Each point is reached from the start by the listed moves, each made 0, 1 or 2 times, or once backwards (-1), plus a little noise. Is the number of moves made odd or even? Then give how often each move was made.

Moves:
(1): .39	-.01	-.04	-.22	-.01
(2): .02	.34	-.09	.08	.07
(3): .02	.06	.52	.15	-.06
Start: .04	.09	-.14	.05	.12
Points:
.78	-.01	-.74	-.53	.13 => odd (2, 0, -1)
.51	.81	.16	.15	.17 => even (1, 2, 1)
.45	.20	.88	.13	-.01 => odd (1, 0, 2)
.45	-.24	.41	-.11	-.04 => odd (1, -1, 1)
-.38	-.23	-.02	.17	.05 => even (-1, -1, 0)

Moves:
(1): .28	.00	.04	.03	.02	.02	-.14	-.29	.04	.20
(2): .00	.31	-.15	.00	.01	.07	.07	-.04	-.01	.05
(3): .02	.11	.26	-.16	-.10	-.10	.06	.05	-.03	.11
(4): -.03	.05	.04	.18	.08	-.08	-.09	-.04	.03	.15
(5): .10	-.09	.03	.09	.25	.07	.04	.00	-.03	-.09
(6): .13	-.03	.16	.10	-.16	.24	.04	.05	-.09	.05
(7): .07	.01	-.05	.11	-.05	-.05	.30	.05	.01	.02
(8): .09	.02	-.09	-.05	-.03	.04	-.11	.14	.03	-.01
(9): .00	.05	.05	-.12	.05	.17	.08	-.04	.27	-.01
Start: -.13	-.20	-.02	-.11	-.14	.01	.04	.15	-.06	.07
Points:
.03	-.01	.53	-.18	-.94	-.25	.88	.35	-.50	.36 => odd (0, 0, 2, -1, -1, 1, 2, -1, -1)
.18	-.04	.17	.28	-.17	-.21	-.35	-.64	.06	.87 => even (2, 0, 0, 2, -1, 0, 0, -1, 0)
.58	-.45	.42	-.36	-.16	.66	-.50	-.34	.50	.41 => even (2, -1, 0, 0, 0, 1, -1, 1, 2)
.69	-.28	.49	.29	-.17	.01	.24	-.35	-.44	.57 => even (2, 0, 1, 0, 1, 1, 1, -1, -1)
.23	.60	-.06	-.45	.28	.04	.52	.39	.26	.15 => odd (0, 2, 2, 0, 2, -1, 1, 2, 1)

Moves:
(1): .04	-.08	-.02	.08	-.04	.03	.07	-.11	.05	-.02	-.02	-.12	-.08	.12	-.10	-.04	.00	.11	.01	.04	.01
(2): -.08	.02	-.05	.00	.00	.05	-.10	-.03	.02	.04	-.06	.07	-.01	-.02	.02	-.06	-.03	.07	.08	.01	.00
(3): .00	.05	.03	-.06	.05	.12	.00	.08	.01	-.10	-.06	.16	.01	.07	-.06	.01	-.01	.00	.06	-.03	.03
(4): .01	.01	-.06	-.04	.11	.01	.08	-.03	.13	.08	.12	.08	-.02	.00	.03	.04	.10	-.11	.01	.05	-.04
(5): -.01	.06	-.03	.04	.01	.00	-.01	-.05	-.10	.00	.00	.02	.03	.01	.00	.05	-.01	-.02	-.05	.06	.00
(6): .04	-.01	-.03	.03	-.02	.02	.00	-.05	-.02	-.05	.06	.01	.11	.05	-.02	-.05	-.01	-.05	-.05	.01	.06
(7): .01	.01	.01	-.11	.05	.03	-.01	-.03	.00	.06	-.04	.01	.04	-.01	-.05	.00	.05	.03	.01	-.04	.01
(8): -.04	-.02	.01	.02	.00	.05	.06	-.09	-.04	.07	.01	.06	-.04	-.09	.01	.03	-.18	-.06	.02	-.10	-.04
(9): .01	.02	.02	-.10	.03	-.02	.00	-.02	.03	-.01	-.06	-.03	-.01	.02	.03	-.06	-.05	.04	.04	-.03	-.04
(10): .04	-.05	.05	-.02	-.04	-.15	.04	.00	-.04	.00	.00	.06	.03	.05	-.10	-.01	-.04	-.08	.02	.03	-.09
(11): -.01	-.02	.01	-.11	-.01	-.02	-.09	.11	.03	.07	.05	-.04	-.03	.06	.00	-.04	-.01	.02	-.06	.07	-.01
(12): -.04	-.03	-.05	-.03	-.01	.09	.05	.03	.02	-.04	.03	.15	.02	.03	-.02	.10	.04	.09	-.07	.01	.10
(13): .06	-.01	.03	.04	.03	-.08	.04	.05	.04	.06	-.07	.09	.08	.04	.04	.11	-.02	.08	.10	-.03	-.07
(14): -.02	-.07	-.06	.01	.03	.03	.03	-.02	-.08	.07	-.03	.03	-.01	.03	.14	-.07	.07	-.03	.03	-.01	-.03
(15): .05	.02	.04	-.01	-.02	.05	-.02	.03	.07	.15	.01	.12	.01	-.02	.07	.04	.00	.02	-.08	.08	-.05
(16): -.07	-.03	-.03	-.03	-.03	.05	-.03	-.09	-.03	.08	-.08	.00	.00	.05	.02	.00	.01	-.05	.00	.07	.02
(17): -.01	.00	-.07	-.10	.12	-.04	-.01	.02	.00	.07	-.12	.02	-.04	-.05	.00	.04	-.04	.08	-.08	-.02	.09
(18): -.10	-.02	.06	.09	.13	-.03	.07	.07	-.04	-.06	-.01	.03	.07	.06	.06	-.10	.09	.04	-.04	.02	-.01
Start: .10	.01	.00	-.04	-.07	-.03	-.06	-.03	-.02	-.04	.13	.06	.00	.07	.03	.01	-.06	.06	-.01	.05	.03
Points:
-.03	-.10	-.50	-.79	.41	.66	-.14	.14	.58	.63	-.32	.94	-.28	.34	.28	.27	.40	.66	.15	.26	.31 => odd (1, 2, 2, 2, -1, -1, 1, -1, 0, -1, 1, 2, 1, 2, 1, 1, 2, -1)
.01	-.63	-.15	-.19	-.23	-.14	.27	-.78	-.47	.26	-.18	-.36	-.13	.30	-.27	-.36	-.31	-.13	-.09	-.13	.07 => even (2, -1, -1, -1, -1, 1, 2, 2, 0, 2, 0, 0, -1, 2, -1, 2, 1, 0)
-.12	.02	-.19	-.47	.29	.42	-.16	.02	.07	.35	.18	.43	-.06	.25	.61	-.25	-.01	-.49	.12	.18	-.06 => odd (-1, 0, 2, 2, 0, 1, -1, 1, 1, -1, 2, -1, 0, 2, 0, 2, 0, 0)
.11	-.08	.04	.08	-.05	.02	-.08	-.29	.02	-.26	.01	-.33	-.01	.13	-.39	-.49	-.37	.36	-.15	-.12	.24 => odd (2, 1, 0, -1, -1, 2, 1, 1, 0, 0, 0, -1, -1, -1, 0, -1, 1, 1)
.18	-.22	.13	-.32	.06	.01	.05	.32	-.10	-.18	-.09	.00	-.27	.64	.03	-.51	-.12	.38	-.23	.19	-.01 => odd (2, -1, 2, -1, 0, 0, -1, 0, 2, 1, 2, 0, -1, 2, 1, -1, 1, 1)
-.05	-.06	.30	-.34	.06	.08	-.09	.27	.20	.23	.24	.30	-.01	.37	-.03	-.38	.20	.46	-.23	.36	-.20 => odd (1, 1, 0, 0, 0, -1, 2, 0, 1, 1, 2, 1, -1, 0, 2, -1, -1, 2)
